Each row is a point. The window is the flat piece filled in between its corners: a triangle in 3 columns, a solid with four corners in 4, and so on. A path goes straight from each point to the next, and from the last back to the first. List the points from which the path goes on through the window.

Window (4 x 4)
[[2.2, 0.2, 3.9, 8.1],
[-0.7, -4.5, -2.9, -3.2],
[-4.5, -2.3, -3.7, -3.0],
[4.4, 2.6, -3.1, -1.4]]
Path:
(1): [1.3, -2.0, -2.2, 1.7]
(2): [-0.4, 2.0, -5.8, 6.0]
(3): [-1.9, -3.4, 2.4, -3.2]
(4): [-1.8, -1.5, 2.5, -0.5]
(5): [-2.8, -4.7, -1.9, 2.1]
(6): [2.3, 3.0, -6.6, -0.9]
(7): [0.8, 0.0, 5.2, 0.9]
(8): [1.6, -2.0, 4.5, -3.2]
Through the window after points: 2

Window (8 x 8)
[[6.2, -3.3, 1.2, 1.8, 2.8, 1.9, 0.1, -1.0],
[3.5, -0.6, 7.2, 1.5, 3.5, -0.5, 4.4, -1.0],
[-7.2, -2.6, 4.3, 0.6, -3.7, 1.1, -3.2, -4.0],
[0.0, 2.0, 3.8, -5.1, 0.6, -1.8, -2.5, 1.1],
[-5.2, 0.4, 2.6, 1.4, -4.5, -5.6, -3.3, 1.3],
[1.6, -1.9, -2.5, -3.5, -7.6, 0.9, 3.0, -1.3],
[5.3, 2.7, -2.9, -1.4, -1.0, 3.1, 1.3, -2.4],
[-4.1, -3.5, -4.2, 3.0, 2.2, -3.8, -0.9, -1.1]]
Path:
(1): [-4.1, -2.7, 3.4, 1.4, -2.5, 0.5, -2.0, 1.2]
(2): [-1.9, -3.2, 5.1, 2.7, 2.6, 3.2, 0.9, 4.1]
(3): [-3.4, -1.3, -1.3, -1.3, -2.5, -6.8, -3.5, -5.7]
(4): [3.1, 2.8, 0.2, -5.2, -1.4, -4.6, 0.3, -5.6]
(5): [4.1, 0.4, -3.8, 3.2, -0.3, 8.2, 1.5, 1.4]
(6): [0.1, -3.2, 1.0, -0.8, 2.2, 7.2, -0.9, 2.7]
(7): [6.9, -2.0, 2.0, 2.4, 1.5, -2.7, 1.1, -3.3]
(8): [2.1, -2.9, -1.3, -2.0, -2.1, -3.8, -2.0, -7.1]
(9): [2.7, 3.9, -0.8, -2.1, -2.9, 5.8, 3.8, 4.0]
(10): [1.5, -1.1, 2.5, -2.1, -0.5, 2.2, 1.3, 2.3]
(11): [2.5, -1.5, 0.5, -0.2, -1.3, -1.0, 0.8, -2.7]
(12): [-4.9, 0.2, 2.6, -1.1, -3.2, -1.4, -2.6, -10.0]
Through the window after points: 4, 6, 8, 10, 12

Window (9 x 9)
[[-7.0, 7.4, -2.3, 4.1, -5.2, 0.9, -3.1, -3.4, -1.3],
[-1.8, 1.1, 7.2, -2.0, -0.5, 5.7, 0.4, 3.2, 3.6],
[-4.2, 3.6, -3.0, 2.3, 4.0, 3.9, -5.5, -4.8, -4.7],
[-6.7, 1.1, -0.5, -2.6, -1.4, -0.2, 1.1, 2.0, 6.4],
[-7.9, 1.1, 4.0, 0.0, -6.5, 0.5, -3.7, 3.7, -7.1],
[2.7, 0.7, 0.3, -1.3, 4.0, 0.7, -0.4, 4.3, -0.5],
[-2.4, -1.6, -8.2, 0.9, -7.8, 0.2, -5.2, -1.5, 1.8],
[1.5, 1.9, -0.6, -3.0, 3.2, 0.7, -1.0, -5.1, 2.0],
[4.2, -5.4, 1.5, 3.2, 1.0, -0.5, -2.2, -1.0, 3.9]]
Path:
(1): [0.2, -0.9, -4.4, 0.0, -0.9, 0.6, 2.6, -2.7, 2.3]
(2): [0.5, -4.2, -0.5, -0.6, -1.3, 1.0, 1.2, 0.0, 1.1]
(3): [-1.7, 3.7, -0.9, 2.3, -1.8, 1.2, -8.0, -2.0, 3.2]
(4): [-2.7, 3.7, -0.4, -2.4, -0.2, 1.4, -6.5, 0.0, 0.0]
(5): [-3.4, 0.5, -2.0, 2.2, -1.1, 1.2, 4.4, 0.2, 0.0]
(6): [-4.0, 1.3, -4.1, 2.5, -0.1, 2.3, 0.8, -3.3, 0.0]
(7): [-1.1, 2.9, 3.4, 0.3, 1.1, 0.8, -9.4, -1.0, -1.7]
(8): [-0.3, 6.2, 0.7, -4.0, -2.9, 1.6, -9.5, -1.3, 3.3]
(9): [-1.4, -0.5, -2.4, 3.2, 2.1, 1.1, 2.0, -1.4, 0.4]
(10): [-1.5, -1.1, -2.7, 1.8, -2.2, 2.5, 0.1, -1.8, -1.8]
(11): [-2.1, 1.9, -3.2, 0.4, -3.1, -0.3, -4.8, 0.2, 1.8]
(12): [-1.5, 4.4, 3.0, 0.2, 3.0, 2.2, -9.7, -0.7, 0.2]
Through the window after points: 2, 6, 10

Window (12 x 12)
[[2.4, -1.7, -1.9, -4.1, 1.4, 1.3, 2.6, -1.2, -1.2, 1.4, 0.8, 1.0],
[-1.2, 0.0, -2.3, 0.1, -2.3, -2.1, -0.2, 4.2, -1.9, 2.6, 2.2, -0.2],
[7.0, 5.7, 1.7, -9.0, -6.5, 1.5, -3.4, 3.7, 3.7, 2.3, -5.6, 0.1],
[-7.0, -1.9, -0.8, -1.4, 4.0, -7.6, -3.1, 0.0, -2.5, -1.1, 0.3, -4.4],
[2.1, -3.3, 3.5, -3.9, -0.9, 1.6, -6.0, 1.9, 0.8, 5.2, 0.1, 4.2],
[0.0, 8.0, 1.6, -2.5, -5.1, 0.0, -5.3, -1.2, -0.2, -3.9, 7.0, -3.8],
[-0.3, -2.4, 2.2, 0.9, -6.4, -1.1, 1.6, -4.3, -2.2, 0.8, -0.2, 8.7],
[4.2, -2.1, 1.3, 3.6, -3.1, 0.7, -1.0, -2.5, -0.3, -0.7, 0.1, 0.1],
[8.2, 8.3, -8.4, 3.4, 0.3, 1.8, 1.2, -4.4, 6.9, -0.7, 2.0, 4.1],
[-5.2, -0.7, 6.2, -1.1, 3.7, -5.9, 1.4, 2.0, 2.1, 1.8, 1.6, -4.9],
[1.2, 2.5, 3.9, 2.5, 4.2, -2.1, 0.9, 0.2, -3.2, -0.4, -1.2, 2.5],
[-0.7, -2.2, 4.8, 2.4, 1.3, -8.9, 0.7, -4.2, -6.6, 3.6, 2.8, 0.0]]
Path:
(1): [5.0, -3.9, 2.6, -2.6, 0.1, -3.6, -0.9, 0.9, 0.8, -0.5, 0.6, 2.8]
(2): [3.7, -5.2, -1.0, 0.1, -0.8, -2.5, -0.7, 3.8, 1.7, -0.4, 3.0, 2.4]
(3): [-1.0, 6.5, 1.2, -2.8, -1.3, 2.0, -3.3, -3.0, -0.3, 2.5, -2.2, -0.6]
(4): [-3.9, -3.2, 2.8, 1.5, -4.8, 1.1, -0.9, -5.3, -5.1, 7.3, -4.3, 1.9]
(5): [0.8, 0.1, -0.1, -1.2, -0.8, -3.5, 0.5, 0.3, -0.2, -1.6, 2.7, 2.8]
(6): [2.4, 3.0, 0.0, -2.7, -0.6, -3.0, -2.5, 0.3, 3.4, -3.3, 3.1, 1.2]
(7): [-0.7, 2.8, 2.2, 1.1, -3.0, 1.5, -1.8, -2.0, -2.4, 3.0, 2.2, -2.3]
(8): [-5.0, 4.7, 0.6, -0.3, 2.6, -1.0, -0.8, -3.6, -2.1, 7.9, -2.5, 1.2]
(9): [4.5, -5.9, 2.4, 0.2, -6.1, -3.2, 1.3, -1.0, -1.7, -4.4, 3.3, 4.8]
(10): [4.5, 0.0, -0.9, -3.1, -0.4, -4.4, 0.9, 2.6, 0.3, -2.9, 5.5, 0.7]
(11): [-3.5, 2.1, 3.1, -0.8, 0.3, 1.6, -1.6, -3.0, -1.0, 3.2, -1.4, -2.0]
(12): [-6.3, 5.5, 2.1, 1.2, -0.9, 0.5, -2.7, -3.9, -1.7, 4.2, 0.1, -2.6]
Through the window after points: 4, 6, 8, 10

Window (14 x 14)
[[0.8, 2.7, 2.1, 6.9, -2.3, 0.1, 1.1, -0.9, 0.4, 0.7, -5.4, -2.2, -1.5, -3.6],
[-1.5, 5.4, -2.1, -0.4, 3.9, -0.8, 0.7, 1.6, 2.1, 0.6, 3.1, -0.3, 3.1, -3.7],
[1.3, -6.6, 6.9, 0.9, -4.1, 2.7, 4.7, 2.0, 0.7, -2.7, -2.8, -0.7, -1.6, -8.4],
[1.9, 6.6, 0.7, 2.0, 1.8, -1.2, 6.3, 1.2, 2.5, 0.9, 1.9, 4.7, 0.3, -0.6],
[-1.5, 1.7, -0.2, 4.8, -2.9, -5.4, -2.2, -1.0, 1.3, 4.9, -0.6, 2.5, 4.5, -3.0],
[1.8, 3.2, -2.4, 0.3, -3.2, -1.7, -1.8, -0.6, 1.3, 0.4, -2.6, 2.7, 0.0, 2.0],
[1.2, -0.4, 1.2, 2.2, 0.5, -2.5, 4.8, -6.2, 0.0, 0.3, -4.9, -1.7, -0.4, -1.6],
[2.8, -1.1, 1.3, -0.6, 2.6, -0.6, 2.5, 3.2, 1.2, 3.6, -3.2, 0.5, -0.6, 0.0],
[-4.0, 1.3, 1.0, 0.5, -1.3, 2.9, -0.7, -3.7, -1.2, 6.5, -0.8, -0.9, 4.6, -1.1],
[6.2, 3.1, 5.0, -0.8, -0.8, -2.5, 0.5, -0.4, 1.2, 1.3, -3.0, 0.3, -0.3, -2.0],
[0.4, -0.1, 7.2, 4.7, 10.6, 0.6, 1.4, -6.0, -4.0, -2.8, -2.1, -1.2, 2.4, 3.5],
[-2.5, 7.1, 8.0, -7.1, 5.9, -2.6, 0.9, 0.3, 7.8, 1.0, -4.2, 5.7, -12.1, 0.2],
[4.1, -2.4, 0.2, -0.2, 0.3, 1.4, 1.8, 1.0, -0.2, 2.2, 6.5, -6.5, -2.2, 4.8],
[-2.1, 4.5, 4.8, 7.0, -4.8, -3.1, 2.1, 2.2, 5.2, -4.4, -4.9, -6.5, 5.8, 1.0]]
Path:
(1): [1.4, 1.2, 4.1, 2.6, 0.7, 1.8, 1.5, -1.2, 6.3, 1.9, -0.6, -1.5, 1.2, -1.4]
(2): [5.5, 2.0, 0.2, 2.1, 3.6, 3.8, 2.4, 1.2, 8.2, 2.6, -5.0, 6.1, 0.4, -2.4]
(3): [-3.5, 4.6, 4.3, 0.4, -1.5, -4.7, 0.6, 0.0, -2.0, 0.2, 1.5, -2.5, -1.9, 0.5]
(4): [-1.0, 6.4, 2.4, 1.0, -1.7, -4.2, 2.7, 1.8, -6.1, -0.2, -2.1, -0.5, 2.6, 1.7]
(5): [4.9, -1.7, 0.1, 0.6, 2.9, 2.7, 1.5, -1.7, 9.2, 2.3, 2.9, 0.6, -3.2, -1.5]
(6): [1.9, 3.1, 2.6, -0.2, 1.4, 0.8, 1.2, 0.0, 4.4, 2.9, -0.7, 0.9, -1.9, 0.6]
(7): [-0.3, 0.0, 2.4, -2.1, 1.7, -3.5, 1.4, 1.3, -0.9, -0.5, -2.1, -0.4, -3.7, 0.3]
(8): [-0.3, 3.9, -0.5, -2.9, 0.8, -5.3, 1.2, 1.8, -6.0, 0.9, -0.6, 1.3, -5.4, 1.7]
Through the window after points: 4, 6, 8

Window (14 x 14)
[[-3.3, -4.7, 2.0, -4.9, 6.7, -0.5, -4.6, 1.9, -4.6, 0.2, 2.4, -2.8, -2.4, -3.9],
[1.0, -2.1, -6.1, 1.8, 2.4, -1.9, -0.8, -3.0, -11.6, 2.9, -2.4, -6.7, 8.0, -3.2],
[0.6, -1.3, 3.2, 0.9, 2.9, 0.7, 0.0, -3.2, 3.8, 7.3, -2.0, -6.4, 4.3, -0.1],
[-0.2, -3.0, 4.5, 2.1, -0.1, -1.2, 3.0, 8.9, 2.1, -1.4, -0.2, -1.4, -0.5, -3.2],
[-3.1, -7.5, -5.0, 0.6, -0.8, -4.5, -0.5, 3.5, 0.2, -0.3, 6.7, -3.1, -0.9, -1.1],
[-3.8, -0.7, 4.5, 1.9, 6.0, -0.5, -0.6, 2.1, 7.4, -2.4, 2.2, 2.2, -0.3, -4.3],
[4.0, 1.6, 0.0, 3.3, 7.9, 3.0, -2.7, 6.0, -5.3, 0.0, -6.1, 5.3, 2.2, 4.3],
[-0.6, -5.0, -4.5, -6.4, -1.5, 2.8, 5.0, 1.6, 3.6, -6.4, -4.7, 1.1, 1.5, 1.6],
[-5.2, -1.8, -5.2, 0.3, -8.9, 3.6, -2.8, 1.7, 5.0, -4.0, 1.8, 0.1, 0.5, -3.2],
[-1.7, 7.5, 3.8, 9.9, -1.4, 0.9, 1.5, -1.3, -5.4, 0.0, -1.2, -5.5, 1.8, 5.6],
[3.1, -1.2, 0.2, 3.9, 0.0, 1.4, 4.6, 0.6, -1.8, 4.3, 3.1, 5.8, -0.3, -1.2],
[-5.4, -3.6, 0.4, 0.6, 1.8, -6.2, 2.1, -1.9, 0.5, 4.8, -5.1, -0.7, -5.5, 0.4],
[-0.6, 1.0, 0.3, -3.1, 6.2, 1.1, 3.2, 4.3, 8.7, 1.7, -0.6, 0.5, -4.9, -3.9],
[1.2, 4.4, 0.1, -3.2, -3.2, -5.4, 1.3, 2.9, 6.7, 7.9, 1.8, 5.1, 8.0, 0.6]]
Path:
(1): [-3.9, -3.5, -1.8, 0.1, -1.1, 2.1, 3.4, 3.3, -0.8, 0.8, -0.2, 1.9, 1.6, 0.3]
(2): [3.2, 1.7, 1.3, 0.5, 2.3, -0.4, -0.8, 2.5, 3.5, -1.7, -0.4, -2.9, 0.6, -2.7]
(3): [8.8, 2.5, 1.4, 0.4, -3.9, -2.1, -2.3, -0.9, 2.9, 2.5, 0.2, -2.0, 0.4, -2.7]
(4): [-4.0, -2.4, -1.7, 0.8, 3.2, 1.7, 0.5, 1.3, -0.8, 0.7, -0.7, 1.0, 1.8, -0.1]
(5): [-4.4, -2.7, 1.6, -0.1, 7.6, 2.7, 3.4, 7.2, 1.6, 4.1, -0.1, 1.6, 2.0, 1.9]
(6): [1.3, 0.3, 0.8, 0.0, 1.6, -3.5, -0.3, -1.2, 0.4, 1.9, -0.9, -1.4, 0.2, -2.4]
(7): [0.2, -3.1, -0.2, -2.1, 0.9, -3.7, -3.7, 0.0, 1.4, -0.6, 0.9, -0.7, -1.2, -3.4]
(8): [-8.7, -4.3, -2.6, 3.0, 2.2, 1.5, 6.3, 5.1, -3.5, 4.4, 2.0, -2.9, -0.3, 2.9]
(9): [-4.7, -0.4, -4.0, -0.3, 1.6, 3.7, 2.6, 0.4, -2.7, 5.2, -0.8, -2.4, 4.5, 0.3]
(10): [1.1, -3.3, 2.9, -1.0, 3.6, -5.4, -3.9, 1.0, -2.0, -1.4, 0.6, -1.7, -2.0, -3.6]
(11): [0.9, 0.9, -0.4, 1.0, 0.7, -3.4, -1.7, 0.2, 0.3, 0.1, -0.2, -1.5, -1.3, -1.0]
(12): [-4.4, -1.2, 1.0, 3.5, 1.2, 0.2, 1.5, 2.0, -0.5, 3.6, -0.9, -0.5, 0.1, 0.0]
(13): [-5.0, -1.7, -1.9, 2.1, 4.4, 0.2, 4.6, 2.1, -2.5, 5.4, -1.5, 0.7, 5.0, -2.5]
(14): [3.1, -2.3, 1.3, -1.3, 1.5, -2.4, -1.3, 1.4, 1.3, -2.1, -0.4, -1.3, -2.6, 1.4]
(15): [4.4, 3.8, 3.2, -0.8, -1.0, -0.6, -2.7, -0.5, -0.4, 1.9, 0.1, -0.2, -1.2, -2.9]
(16): [-4.5, -5.8, -1.2, 2.5, 2.4, -0.4, 5.3, 1.1, 2.5, 3.3, 1.5, -0.6, 1.8, -0.7]
Through the window after points: 7, 9

Window (14 x 14)
[[4.2, 7.1, -1.2, 0.9, 5.0, -1.1, -0.5, 5.0, 0.4, 2.6, -2.9, -3.5, 0.8, -1.9],
[-0.1, 2.6, -4.9, -5.0, -0.5, -2.7, 4.7, 1.5, 5.2, -1.8, -1.7, 2.0, -2.7, -7.4],
[-1.9, 0.2, 0.5, -3.8, -4.2, 0.9, 0.4, 5.2, -3.0, 0.3, 2.8, 0.6, 8.0, -4.4],
[3.9, -3.0, 4.0, -1.7, -2.5, -9.7, 1.6, -1.4, 2.7, -1.9, 1.5, -5.3, 1.0, -2.0],
[-3.4, 5.4, -1.5, 3.0, -0.5, 2.8, 8.7, 2.1, 1.9, 0.8, -1.1, 3.6, -0.3, -4.2],
[-5.9, 3.2, -2.4, -0.5, -0.8, -3.0, 1.1, 0.3, -0.4, -2.2, -4.4, -7.3, 4.1, 2.7],
[-1.8, -3.5, 0.2, -0.3, 2.4, 2.7, -0.8, -1.1, -1.6, -1.1, -0.7, -9.2, -3.3, 1.1],
[7.9, 8.5, -1.9, 0.8, 2.7, -1.6, -1.0, -2.7, -2.0, 1.1, -3.2, 1.1, -2.8, 0.2],
[-6.6, 0.3, 0.2, 1.7, -1.0, 3.6, -3.1, 3.0, 0.6, 7.2, -0.1, 0.9, -0.4, 3.2],
[-1.9, -2.7, -5.1, 1.6, 5.7, 0.3, -0.8, 2.3, -1.2, 0.4, -5.0, -0.4, 0.8, -0.3],
[4.7, 3.8, -2.8, -4.2, -0.5, 0.6, -3.1, 4.9, -1.2, 0.6, 2.8, 1.1, 4.0, 6.7],
[4.8, 4.0, -2.1, 1.5, -2.6, -1.5, -1.2, 5.8, -0.2, -5.6, 2.7, -4.7, 3.1, -7.1],
[-2.3, 4.8, 4.1, 0.1, 3.9, 3.6, -8.2, 5.0, 2.0, 0.1, 2.1, -0.7, 3.9, -0.7],
[-0.1, 0.5, 2.1, -0.9, -4.7, 1.2, -1.1, 4.9, -1.3, -3.6, -3.5, -5.3, 5.9, 0.4]]
Path:
(1): [2.7, 3.6, -2.2, 2.0, -0.1, -0.7, -0.6, 1.0, 2.8, 2.2, -3.8, -2.9, 5.9, -3.0]
(2): [2.3, 6.1, -4.6, -1.9, 2.4, 1.2, -1.3, 0.1, 1.0, 0.1, -3.0, -3.9, 8.1, 0.8]
(3): [-0.7, -1.8, 3.8, 2.0, -1.2, -2.3, 0.1, 8.8, -2.1, 0.5, 1.7, 0.2, -7.9, -1.5]
(4): [-2.2, -0.4, 2.9, -0.3, -0.6, 0.7, -2.6, 6.1, -2.6, -1.8, -3.5, -1.7, -0.3, 0.7]
(5): [-1.0, 5.0, -2.2, -2.1, -0.3, 0.2, -0.3, 0.9, 2.0, 1.1, 3.6, -1.9, 8.3, -3.3]
(6): [5.6, 1.9, -3.0, 3.4, 2.1, 4.0, 0.5, -0.3, 0.9, 1.0, -0.1, -5.1, 5.7, -1.8]
(7): [-3.8, 4.5, 2.2, -3.9, -1.8, -6.7, 0.4, 4.5, 0.6, -1.0, -1.4, -1.0, -1.9, -0.3]
(8): [-5.0, 0.3, -1.6, -3.1, 2.7, -2.3, 2.1, 7.3, -7.3, 3.1, -4.6, -2.3, -3.7, -0.3]
(9): [2.1, 4.1, -1.6, 0.6, 0.4, 0.6, -0.4, 1.0, 2.6, -0.7, -0.1, -1.4, 1.9, 0.6]
(10): [0.6, 0.5, -3.9, -1.4, -3.3, 1.0, 2.1, -1.1, 1.6, 0.6, 2.0, -6.7, 7.0, -2.8]
(11): [0.0, 3.0, 1.7, -0.4, -0.1, -0.4, -1.5, 4.6, -0.6, -0.9, -1.9, -1.8, 0.3, 0.6]
(12): [-2.6, 2.1, 1.0, -4.0, -1.9, -0.3, 2.3, 5.8, -4.1, -4.5, 2.8, 2.1, -2.1, 1.1]
Through the window after points: 2, 4
